Each row of a before or after table is a point. The points were changed in one or more steps. Then noise was added and the rows were shuffled. The steps act on columns, c1 being the first. What was done? A step turns or swaps two columns, mirrors them in a line or flattens them onto one, adds a multiple of one to another, or multiplies or shifts one. Angles are multiples of 10 degrees, from the lower column toward the higher: turns from -170 to 170, lines from 10 to 170 but not 90. Use the fewest steps. Two steps may share a column if one is a turn and the other turns, adds or multiplies; they go together, in the order done. Otherwise the lowest column goes first.
In the rows, zero is written as 128.

Before (12 x 3)
[[130 182 118]
 [ 99 168 153]
 [ 81 139  82]
 [132  83 181]
 [ 96  93  76]
 [126 149 111]
 [ 64  75  81]
 [166 156 111]
 [154  88 115]
 [182 213 215]
 [119  71 137]
 [123 111 167]]
After (12 x 3)
[[103  72 182]
 [ 87  58  87]
 [125  80  72]
 [ 90 180 163]
 [106 142  79]
 [132 198 119]
 [157  77 124]
 [134 247 218]
 [ 99 110 164]
 [114  54 144]
 [132 159 112]
 [175 165 105]]
Steps: add -0.5 times c3 to c1; multiply c2 by 1.3

Before (11 x 8)
[[122 143  88 160 154 101 168 167]
 [141 118 116 188 117 165  96 118]
 [160 134 139 168 103 176 145 116]
 [ 93 125  91 148 128 117 147 162]
 [102 181 100 125 140 116 105  87]
 [107 122 150 128 107 105 143 154]
 [ 94 115 155 159 174 109 169 137]
 [157 113 140 147 151 150  89 100]
 [141 139 132 200 143 129 126 152]
 [165 138 155 132 128 167 130  88]
 [145 112  84 164 105 100 146 104]]
After (11 x 8)
[[ 96 164  65 155 126 118 155 125]
 [108 155 124 132 106 103 178 120]
 [149 118 165 186 118 165  42 117]
 [165 115 111 159 106 177 180 135]
 [129 169  36 160 161 102 210 141]
 [149 109  63 159 103 101 156 109]
 [162 101 198 141 151 152  34 115]
 [104  87 140 130 142 115  55 184]
 [166  87 149 127 126 167 147 141]
 [154 154 132 196 142 130 123 139]
 [100 132  90 162 179 107 247 117]]
Steps: turn c1 and c4 by -10 degrees; swap c2 and c8; multiply c7 by 3; turn c3 and c7 by 30 degrees

Before (13 x 14)
[[197 220  53 137 126 158  78 102 121 173 150 119 151 201]
 [113 202 105 108 161 155  38 117 156 105  98 112 150 183]
 [147 221  35 105 197 102  53 117 138  93  99 118  83 156]
 [188 212 123 118 127 232 153 127 173 128 169  78 106 144]
 [ 72 107 145 235 124 134 148 126 118 144 160 229  97  87]
 [106 151 195 199  91 113 137 139  94 127 181 160  66 137]
 [130 185  75 109 173 189 107  70 105 126 159  91 108 201]
 [194 209 147  93 124 177 162  59 155 107 198 136 143 157]
 [103 140 145 182 159 129 134 186  64  75 151 176 133 107]
 [145 153 107  94 205 125  97 162 142 132 111 150 103 196]
 [126 158 126 179 174 116 147 139 121  67  56 141 111 175]
 [156 215 120 135 196 136  91  90 114 180 126  96 136 139]
 [ 63 190 171 174 118 144 184 166  77 125 119 224  91 118]]
After (13 x 14)
[[169  95 123 117 126 234  42 127 173 106 143 171  78 151]
 [117 139 123 179 174 116  93 141 121 128 128 119 117 203]
 [118 118  76 109 172 189  87  69 105 111 141 187 110 245]
 [157 136 120 135 194 135  71  90 115 159 103 209 122 146]
 [ 53 203 170 175 116 143  44 166  78 129 125  66 129 110]
 [130 166 108  95 202 127 123 163 140 138 119 152  98 236]
 [110 168 145 183 157 128 114 187  63  87 162 103 144  94]
 [ 66 202 146 235 125 134 136 125 119 122 135  54 128  62]
 [123 174  34 104 197 103  85 117 140 120 133 229  81 173]
 [193 142 148  96 123 179  41  61 157  82 165 131 108 176]
 [202 166  52 137 127 158  75 101 120 144 115 209 113 246]
 [ 78 157 196 200  90 111 103 139  93  99 152 115  85 143]
 [122 173 103 112 160 157 111 118 156 129 127 237 154 216]]
Steps: turn c1 and c13 by -30 degrees; turn c2 and c7 by -120 degrees; turn c2 and c12 by -120 degrees; flatten c10 and c11 onto the line at 140 degrees; multiply c14 by 1.6

Before (10 x 24)
[[139  78 128 156 155  80 137 141 162 138 156  81 109 172 138  87 152 143
  185 140 116 178 139 139]
 [120 189 110 113 174 199 134 154 158  96 107 174 153 153 120 151 116 141
   74 180 131 135 118 106]
 [147 213  47 163 143 201 168 178 174 125 126 150 206 140 106 129  97 110
  103 165 121 105 100 124]
 [149 183 172 147 120 249 130 182 127 124 119 170 137 124 105 148 183 180
  121  41 155 115  92 100]
 [120  84  73 133 162  61 132 139 119 134 126  70 105 162  92  82 182 138
  128 132  80 160  91 110]
 [115 132  99 134 169  86 125 136 126 147 114  63  93 160 153 101 170 116
  151  92 149 152 133 149]
 [135 153 160 105 167 211 154 200 138 112  90 108 190 119 126 140 196 144
  160  60 130 150  68 115]
 [138  55  90 128 140 102 127 126 155 137 100  84  78 120 181 116 149 133
  147 124  83 135 127 153]
 [137 186 106 150 158 188 182 151 127 145 155 144 191 153 128 126 129 104
   63 211 121  97  90 160]
 [ 76 121  93 108 142 104 147 142 107 136 151  59 111 162 146  96 144 177
  169 124  84 143 111 111]]
After (10 x 24)
[[116 145  94 138 127  81 126 135 121 149 114  56  75 139 154  99 169  87
  114  92 149 148 135 143]
 [121  60 106 113 178 202 124 155 160  96 100 151 108 151 120 151 112 115
   88 181 132 136 110 124]
 [135 141 159  97 200 212 152 201 136 104  94  98 140 132 121 145 181 147
   91  53 123 152  13 156]
 [146  80  49 162 196 202 169 176 174 122 125 126 170 114 114 138  96 105
   54 162 118 102  78 124]
 [146 108 177 147 134 250 123 185 124 118 121 156 145 170  99 152 170 164
   88  38 159 119  57 138]
 [138 167  93 125  98 104 126 128 160 133  98 103  78 128 173 113 154 138
  188 121  86 130 126 135]
 [127  51 103 152 192 194 188 159 119 147 153 122 149 114 132 123 152  91
   95 209 118  96  55 128]
 [136 201 120 162 135  74 142 146 168 138 161 100  98 160 142  80 156  98
  156 142 112 180 145 136]
 [114 147  78 131 132  61 134 133 110 132 128  85  78 149  96  86 172 105
  170 125  82 168  58 139]
 [ 73 179  93 102 119  99 151 149 110 141 152  63 107 186 148  99 133 119
  121 119  83 148  81 130]]
Steps: add -0.3 times c2 to c12; turn c2 and c19 by -110 degrees; turn c5 and c13 by -50 degrees; turn c14 and c18 by -60 degrees; flatten c17 and c24 onto the line at 20 degrees; multiply c23 by 2
